Every row gives one point. The window is the flat piece filled in between its corners: a triangle in 3 columns, a solid with four corners in 4, and so on. A path goes straight from each point to the next, and from the last back to the first. List the points from which the path goes on through the window.
(in the rows, 128 means zero)

Window (3 x 3)
[[197 172  99]
 [ 94  57 146]
 [112 129 136]]
Path:
(1): [197  88 164]
(2): [110 125  88]
(3): [ 42  47 109]
(4): [ 94  76 165]
(5): [185 175 173]
(6): [150 138  74]
(7): [121 112 100]
(8): [ 95 124 211]
(9): [165 124 165]
(10): [ 74 129 112]
(11): [ 99 111 117]
(12): [132 131 164]
Through the window after points: 5, 7, 9, 11

Window (6 x 6)
[[107  91 112 125 186 182]
 [ 90 148 146  66  88  64]
 [145 117  59 188 199 143]
 [153  69  89 145 158 140]
 [157 148  30 154 117 143]
 [ 40 133 171 216  64 157]]
Path:
(1): [ 90  88 102 103 127  99]
(2): [152 181 145 125 124 125]
(3): [131 169 126 107 108  95]
(4): [ 76 126 114 122 102 109]
(5): [ 76  57  51 162 109 157]
(6): [122 135 133 181 155 145]
(7): [130 134 131 130 134 156]
(8): [ 80  78  60 150  91 111]
(9): [ 96  88  52 123 180 137]
(10): [143 125 162 182 170 199]
(11): [146 125 156 144 164 190]
(12): [ 59  66  90 137 136  97]
(13): [ 86 101  46 215 160  99]
(14): [174 132 101 146 196 182]
(15): [135 159 194  76 149  71]
(16): [ 84 125 106  96  87  95]
Through the window after points: 1, 5, 9, 13, 15

Window (8 x 8)
[[101  52 217 122 175 117 145 152]
 [ 45 107 113 137 102 138 174 136]
 [112 200 125 146 162  47 223 106]
 [157 165 114  63 121 100 142  47]
 [ 92  41  49 116 163 143 126 139]
 [ 94 150  89 144 135 221 158 147]
 [ 47 198 170 125 120 120  44 143]
 [170  71  96 161 133 163 146 174]]
Path:
(1): [ 81  86 149  93 158 138 159 180]
(2): [109  88 175 152 148 132 143 119]
(3): [100  53 160 152 131 156 108  69]
(4): [104 117 130  93 161 102 175 180]
(5): [135 107  95  85 133 137 128 245]
(6): [123 122 140 153 148 132 134  95]
(7): [123  66 185 179 174 102  99 114]
(8): [ 95  97 108  71 134 159 193 182]
(9): [177 135 133  55 122 151 154 184]
(10): [120  64  95 191 143 151 137 146]
(11): [ 85 102 126 156 132 150 152 108]
(12): [ 77 127 111  83 108  92 179 223]
Through the window after points: 1, 3, 7, 9, 11
